Every row gives one point. The points of each table are mixes of a few directions, plus a little noise. Count the directions of each table, and those that both share. Where both have some left over, give the other angles between the two spaces (their principal angles), to ten degrees, smallest first.
In the rows, 128 means zero.

First (5 x 2):
[[116 152]
 [153  82]
 [153  82]
 [101 181]
 [119 145]]
Second (5 x 2):
[[145  96]
 [ 94 192]
 [151  81]
 [117 148]
 [130 125]]
Directions: first 1, second 1, shared 1

First (4 x 3):
[[175 155 181]
 [127 133 120]
 [126 110 144]
 [ 86 114  68]]
Second (7 x 3):
[[150 175 111]
 [ 95 106  92]
 [ 84  82  99]
 [143 157 121]
 [148 169 119]
 [138  89 193]
 [139 115 160]]
Directions: first 2, second 2, shared 2

First (9 x 6):
[[ 87  91  91 166  89  96]
 [ 77  90 101 156 128  98]
 [170 154 135 119  93 144]
 [174 159 141 113 102 149]
 [130 146 171  85 234 153]
 [141 130 115 142  76 124]
 [146 143 139 116 132 140]
 [146 149 156 100 175 148]
 [ 82  93 103 155 126 101]]
Second (7 x 6):
[[ 55  87 121 136 206 105]
 [174 155 133 122  77 145]
 [142 135 130 126 113 135]
 [192 166 132 120  57 151]
 [ 66  94 123 136 193 107]
 [117 123 126 129 138 124]
 [144 137 129 126 112 132]]
Directions: first 2, second 1, shared 1

First (8 x 8):
[[ 92 101 130 120 162 148 112  96]
 [125 142 145 117 177 156 163 103]
 [ 88 126 137 193  85 141 126 158]
 [159 145 141  82 149 105 124 119]
 [104 120 146 119 150 134 116 111]
 [132 124 113 128 145 149 150 116]
 [138 115  69 205  33 131 139 184]
 [186 152 145  59 122  61  95 137]]
Second (8 x 8):
[[167 144 110 137 101 124 156 148]
 [146 104  88 110  98  96  88 140]
 [ 66 104 198 169 167 204 157  59]
 [158 137 130  68 148  89 104 122]
 [146 144 121 112 125 106 123 147]
 [177 123 118  92 104  91 109 128]
 [ 97 124 101 146 157 159 146 130]
 [ 66 142 156 190 124 156 140 152]]
Directions: first 4, second 5, shared 4

First (9 x 9):
[[165 128 193 146 177 177 128 179 100]
 [152  98 169 159 164 123  98 243 118]
 [123 151 118 110 117 148 152  58 126]
 [105 129  86 115  96  97 129  92 146]
 [136 153 143 115 136 171 154  70 114]
 [116 122 106 126 113 104 122 126 140]
 [105 136  87 111  95 106 137  72 144]
 [141  99 150 154 149 109  98 225 126]
 [112 135 100 116 105 116 135  87 138]]
Second (10 x 9):
[[118  71  94 129 146 157 124 121 149]
 [143 198 179 116  66 127  89 141 131]
 [ 94 134  89 170 210 139 144 122 167]
 [136  99 122 103  94 135 177 150 136]
 [154 146 160 105  75  97 171 147 103]
 [156 163 167 135  79 106  97 120 116]
 [108 141 122 133 187 126  79 105  93]
 [135  71  96 160 158 118 141 103 137]
 [103  72  79 132 176 163 137 124 155]
 [136 185 171  97  88 114 122 145  94]]
Directions: first 2, second 5, shared 0; angles 70, 90

First (8 x 11):
[[138 119 149 103 207  89  86 136 142 169 113]
 [135 128 125 155 170 121 120 117 151  67 168]
 [119 117  99 130  17 162 157 141  91  91 131]
 [119 150 108  95 184 160 123 137 126 162  99]
 [160 124 128 137 177 124 121 135 135 104  95]
 [125 104 124 142 106 107 111 130 131  62 189]
 [119 147 131 117 144 141 137 124 130 174 104]
 [109 136 158 148  17 117 168 104 120 191 124]]
Second (10 x 11):
[[120 168  96 122 146 200 166 126 121 136  85]
 [157 145 142 114  82 104 139 158 110 117  91]
 [120 127 131 130  75 133 144 125 118 147 124]
 [122  53 104 126 177 123  70 126 122  90 177]
 [102 109 117 152 174 124 101 100 154  83 212]
 [138 176 136 117  98 129 157 144 126 113 108]
 [164 133 150 136 133 106 136 138 129 136  74]
 [132 129 127 167 114 160 164 101 133 146 100]
 [139 185 160 120 107 115 163 132 136 171  86]
 [ 87  59 124  93 174  78  38 128 130 132 226]]
Directions: first 5, second 6, shared 5

First (11 x 12):
[[139 143 213 124 168  86 187  83 142 133 142 102]
 [117  90  80 140 109 145 120 136 121 137 101 136]
 [107 159  77 137  98  99 115 135 207 201 147 109]
 [122  99 180 173 167  79 194 111 132  99 145 107]
 [132  62 102 110 116 179 126 112  72 123  60 151]
 [142 186 118 103 116 151  73 159 122 114 157 145]
 [130  82 128 129 134 154 137 123  80  98  94 142]
 [131 164 122  88 112 133 111 110 159 184 120 123]
 [130 174 136 109 123 111 121 118 167 166 148 114]
 [150 136 178 131 157 146 122 151  64  42 152 145]
 [113 112  68 168 108 126 106 169 138 115 141 134]]
Second (11 x 12):
[[127 195  85 123 102 133  65 176 160 136 175 135]
 [127 178  90 127 106 134  75 171 149 128 165 136]
 [128 158 113 124 118 128 104 145 145 136 147 129]
 [133 207 170  73 126  86 146  73 218 235 144  92]
 [127  44 150 151 151 139 176 106  70  85  82 134]
 [127  53 151 146 150 136 174 104  78  93  86 132]
 [127  69 144 144 144 135 162 112  87  97  96 132]
 [129 130 136 123 130 123 135 118 134 138 125 124]
 [126 116  94 150 119 148  98 169  99  83 137 146]
 [128  86 154 131 145 125 167  98 108 123  99 124]
 [129 172 120 114 117 121 107 136 160 154 150 123]]
Directions: first 4, second 2, shared 2

First (10 x 14):
[[177 113 137 105  58 123 134  86 142 128 154 130 105 104]
 [ 69 147 117 155 215 135 122 179 110 128  95 127 156 157]
 [ 61 148 115 159 226 136 121 184 109 130  90 127 159 160]
 [125 128 127 130 133 128 128 130 127 129 126 127 128 129]
 [161 115 134 112  77 124 132 101 138 128 146 129 111 110]
 [103 136 123 140 163 132 124 148 121 128 114 127 141 141]
 [203 105 142  95  21 121 137  66 149 127 168 129  94  92]
 [150 122 133 118  95 125 131 109 135 126 140 130 118 117]
 [ 47 152 113 165 243 137 119 195 105 129  84 125 165 168]
 [184 110 140 101  44 121 135  81 146 127 159 131 101 100]]
Second (9 x 14):
[[119 130 124 140  70 148 136 122 118 121 128 100 105  97]
 [152 108 153 133 213 104 113 128 176 159 155 160 181 166]
 [133 129 124 114 131  93 129 174  85 104  94 120 181 108]
 [124 136 126 131  85 177 142  98 145 119 104 150  47 149]
 [115 156 100  95 156 127 129 118 100 115 107 140  87 156]
 [141  98 162 158 101 153 130 117 178 144 143 156 125 135]
 [ 75  90 151 153  44 136 112 101 124 155 224 169 112  95]
 [161 127 137 123 163 119 134 157 138 114  76 137 160 147]
 [134 178  75 104 192  96 127 135  86 123 124  23 156 101]]
Directions: first 1, second 5, shared 0; angles 50

First (11 x 20):
[[117 140 109 136 117 101 101 123  93 141 134 107 124 119  83 106 101 139
  156 130]
 [156  95 180 104 159 206 208 139 224  98 116 186 140 154 249 188 202  98
   53 125]
 [128 126 130 128 128 132 130 128 132 127 127 129 127 129 135 130 132 126
  124 130]
 [112 144 104 139 113  90  90 123  81 145 134 100 122 115  70 100  93 143
  164 128]
 [119 138 112 134 120 106 104 124 101 137 133 111 125 121  93 110 106 137
  150 130]
 [128 128 131 127 130 130 129 127 131 127 129 130 128 128 132 129 130 127
  127 130]
 [122 136 117 132 122 111 112 125 108 134 131 115 126 122 101 115 112 132
  144 127]
 [117 141 103 138 114  94  91 122  83 142 132 102 122 115  73 100  94 142
  161 130]
 [129 127 130 127 129 131 132 129 134 127 128 131 128 129 134 131 132 126
  124 127]
 [120 137 113 134 120 106 104 123 100 137 132 112 125 120  92 111 106 137
  149 130]
 [155  93 180 105 158 204 209 141 223  96 119 186 138 155 248 187 200  97
   52 124]]
Second (9 x 20):
[[125 126 126 127 125 130 128 128 122 126 135 129 129 136 132 125 130 128
  138 123]
 [120 130 134 131 125 129 129 135 127 116 129 135 134 142 127 121 130 122
  136 134]
 [147 146 131 128 140 130 127 128 153 133 109 107 112 100 116 152 127 140
   89 125]
 [164 141  91 110 146 151 125  93 138 171 144  66  77  81 151 186 140 178
   95  52]
 [ 95 119 169 140 117 137 152 169 139  68 122 185 168 194 145  97 146  84
  148 173]
 [114 184 100 147 118 103  84 139  92 119 133  62  99 126  56 122 103 163
  152  98]
 [138 113  94 115 126 124 116  95  99 171 152 107 113 104 137 134 119 151
  146  93]
 [120  98 191 129 134 152 179 163 184  78 102 212 174 173 178 120 161  70
   99 193]
 [129  94 117 123 120  95 113 102  98 170 127 150 145  97 111  95  97 117
  148 161]]
Directions: first 1, second 4, shared 1

First (11 x 24):
[[ 84 147 176 153  93 172 126 143  73 148 150 194  96 114 192  97 106  89
  120 200 113 147 114 162]
 [ 84 141 164 153 125 190 154 104 137 127 119 120  81 146 186 118 114 213
   20 115 122 161 115 185]
 [ 78 132 173 145 111 187 136 138  79 155 138 184  77 110 207 104 113 127
   88 188 122 143 105 163]
 [144 146  92 117 129  83 133 109 149 113 108  76 157 149  99 156 129 158
  122  81 123 111 118 113]
 [146  95 131 120 152 141 121 139 146 130 135 138 123 116 110 120 144 119
  146 129 146 131 149 116]
 [163 109  72  87 152  59 123 136 126 131 113 100 163 111  83 158 151 106
  187 109 140  78 124  69]
 [180 139  82 117 125  56 110 122 162 102 128  88 196 148  44 148 134  87
  202  86 124 113 150  89]
 [147 130 106 117 124  91 116 137 119 128 131 128 155 121 104 134 131  88
  179 135 127 109 128 100]
 [148 111 100 104 142  94 122 139 119 134 122 124 144 112 106 140 142 106
  170 127 136  99 125  91]
 [124 159 141 159 120 149 144  88 190  96 116  74 129 178 115 133 114 209
   51  62 116 166 139 173]
 [111 100 172 138 138 186 124 149 114 144 148 183  90 105 163  97 132 108
  127 175 138 151 142 145]]
Second (10 x 24):
[[167  77 147  86 181 150 138 157 148 139 152 147 103  87  97 101 164 124
  154 128 157 141 173 114]
 [ 99 115 141 167 104 156  98 138 106 137 131 177 124 129 162 123 115  78
  147 180 122 127 120 133]
 [109 205  99 123  86  65 150 103  91 121 110  82 155 150 140 154 101 151
  104 108  97 106  80 134]
 [ 94 135 150 134 120 160 142 128  97 144 128 149  94 118 181 117 120 148
   86 155 125 133 107 150]
 [106 220 101 150  69  70 140  86 117 104 106  67 170 181 130 158  87 161
   90  88  87 121  85 150]
 [171  57 148 105 193 172 129 146 191 124 145 132 104 108  83 106 167 147
  136 104 165 152 188 119]
 [131  54 107 134 166 154 103 136 152 135 109 137 118 118 131 145 150 126
  140 132 157 102 132  96]
 [121 147 138 122 109 118 130 143  86 140 144 158 128 111 143 114 122  88
  154 163 119 126 120 128]
 [127 221 112 165  69  79 134  82 159  84 116  62 185 198  93 148  89 155
  100  66  87 150 118 162]
 [153  49 135  95 183 158 118 165 134 149 141 168  99  79 118 111 167 100
  168 154 164 119 157  94]]
Directions: first 4, second 5, shared 4

First (10 x 32):
[[112 121 100 137 109 156 159 142 124 116 128  58 143 101 181 119 140 199
  101 128 151 112 145 155 113 137 140 140 112 139 142  64]
 [120 131 113 171  94 185 140 109 129 112 168  88 118 154 181 108 135 175
   58 142 160  93 164 165 111 152 149 118  98  86 137  60]
 [119  92 139  85 165 125 120 137 126 142 106 170 121 131 105 140 186 102
  190 107 105 129  86 152 109  84  79 150 146 159 105 166]
 [116 107 158 116 202  68 126 110 123 163 102 191 137 131  51 150  82  96
  176 109  97 150  82 100 148 129 122 134 151 153 113 211]
 [138 136 148  90 105 139 128 142 114 115 126 149 120 138 131 142 163  82
  147 136 108 146 131 130 100  93 120 104 123 120 131 138]
 [136 139 130 154 137 104 114 110 138 136 134 137 130 132 104 124  86 121
  115 131 129 131 132 101 159 156 142 124 133 120 128 148]
 [117 156 107 125 119  86 176 165 104 125  92  49 179  50 138 151  48 192
  121 138 128 172 144  81 142 161 187 120 120 166 162 104]
 [125 105 153 156 147 163 107  74 135 140 169 189  95 207 111 116 147 100
   99 129 131  92 118 163 121 128 114 119 119  75 108 144]
 [109 128 130 157 128 139 162 112 111 131 139 100 142 131 139 134  80 178
   82 138 139 128 142 135 120 160 173 107 101 110 144 100]
 [188 162 101  86  74 114  49 171 176 102 117 145  93 112 136  97 216  37
  185 125 121 130 137  91 158  88  62 161 177 149 107 144]]
Second (8 x 32):
[[178 130 249 166 165 161 201  13 111  22 158 159  77 206 139  41 222 148
   68  30 174 177 172 148  39 185 209 127 153 131 218 105]
 [103 121  85 106 121 129 107 169 123 152 109 100 162  87 112 174 126 131
  151 123 106 136 119 117 128 114 105 108  94 130  82 124]
 [130 110 135 129 112 111 120 147 127 153 131 159 118 150 153 145 135 117
  163 155 143  99 116 117 139 122 121 142 157 134 115 157]
 [116 113 113 128 126 121 114 164 124 154 122 144 130 122 140 140 120 109
  149 157 131  95 124 125 147 112 110 126 129 112 108 152]
 [123 117 143 137 152 146 137 132 116 110 125 137 126 126 128 108 153 117
  114 107 137 120 148 138 111 130 134 108 108  99 134 133]
 [117 145  75 109  98 104  97 152 146 170 122 101 148  99 117 165  69 137
  147 172 101 128 100 117 173 112 100 144 130 152 101 121]
 [114 136  75 102  92 104  98 157 141 170 117  99 158 100 117 188  96 144
  167 155 101 142  94 107 154 114 103 139 128 164  84 120]
 [142 152 152 150 156 143 147  87 132  92 140 126 107 134 119  62 104 124
   69 125 133 126 153 154 137 138 146 131 122 103 181 112]]
Directions: first 5, second 4, shared 0; angles 50, 50, 60, 90

First (10 x 32):
[[121 165 141 135 172 145 157 108 202 135 161 174 165 128 164 115  97 106
  129 156 124 154 130 182 124 140  96 128 123 136 119 123]
 [217 114 172  91  92 153 179 144  59 129 115  61 105 114  54  71 172 162
  106 111  93  84  91  80 107 107 165 139 127 115  79 101]
 [ 76 134 125 167 134  87 103 159 169 133 141 157 137 132 180 160  90 156
  152 131 152 169 156 117 129 125 105 142 132 150 161 130]
 [116 132 135  70 174 154 159 135 155 156 134 136 141 149 133 111 123 111
  104 145 138 142 142 149 118 169 141 101 115 102 159 120]
 [129  86  83 195  73  74  40 122  76  75 127  71 102 165 131 154 131 144
  159 140  96 113  94  87 123  86 114 162 142 161  87  72]
 [ 94 149 129 104 148 121 160 102 194 143 112 157 132  80 165 149 127 107
  121 119 125 102 153 182 132 152 138 106 156 136 113 152]
 [118 158 174  81 154 149 200 154 166 176 114 167 135  78 131 122 128 144
  109  98 158 134 171 138 133 154 151 107 128 111 165 183]
 [108 152 106 163 143 150 103 103 133 123 139 190 150 127 132 147 112  94
  139 128 160 159 138 157 159 124  93 125 108 123 164 184]
 [176  64  91 121  69 118  67 122   7  87 102  24  83 178  62 117 176 128
  123 132  91  82  78  67 116 107 158 135 128 119  90  68]
 [124 132 124 152 122 125 112 132 118 123 133 142 130 128 128 138 123 133
  137 122 140 143 131 118 139 116 116 135 121 131 142 145]]
Second (9 x 32):
[[128 171 109 154 157 160 136  51 185 111 145 189 161 103 148 132 119  59
  128 146 113 119 115 220 147 130  92 118 133 135  95 163]
 [ 99  70 103  66 136 108  90 176  89 140 115  60 101 202 128 133 133 143
  112 148 138 138 136  76 100 168 165 108 118 105 177  61]
 [182 158 175 139 107 172 178 129  93 139 123 156 133  76  75  99 147 143
  126  88 143 126 126 115 148 100 128 139 115 114 127 199]
 [ 59  85 105 119 121  60  80 180 139 136 114  93 101 161 175 173 112 165
  141 134 141 141 162  85 111 147 149 126 141 140 166  82]
 [174 142 192 121 120 147 185 176 111 150 141 125 132 110  97  86 128 185
  123 107 136 147 128  82 117 109 133 145 113 122 137 138]
 [100 136  85 150 120 132  95  75 129 110 105 164 125  99 131 170 141  76
  135 114 135 105 135 172 161 127 120 111 139 131 126 183]
 [138 170 128 139 173 161 156  72 201 121 165 178 171 122 154 108 107  76
  123 164 107 135 106 211 129 135  89 124 126 135  90 125]
 [ 77  76 100 105 123  72  77 178 116 131 115  73 100 178 157 156 123 157
  131 140 133 135 147  78 109 150 155 120 133 133 161  68]
 [191 143 159 158  96 143 151 116  95 112 135 119 128  98  89  97 144 147
  132 113 102 105  95 116 128  87 121 153 127 139  75 137]]
Directions: first 6, second 5, shared 5
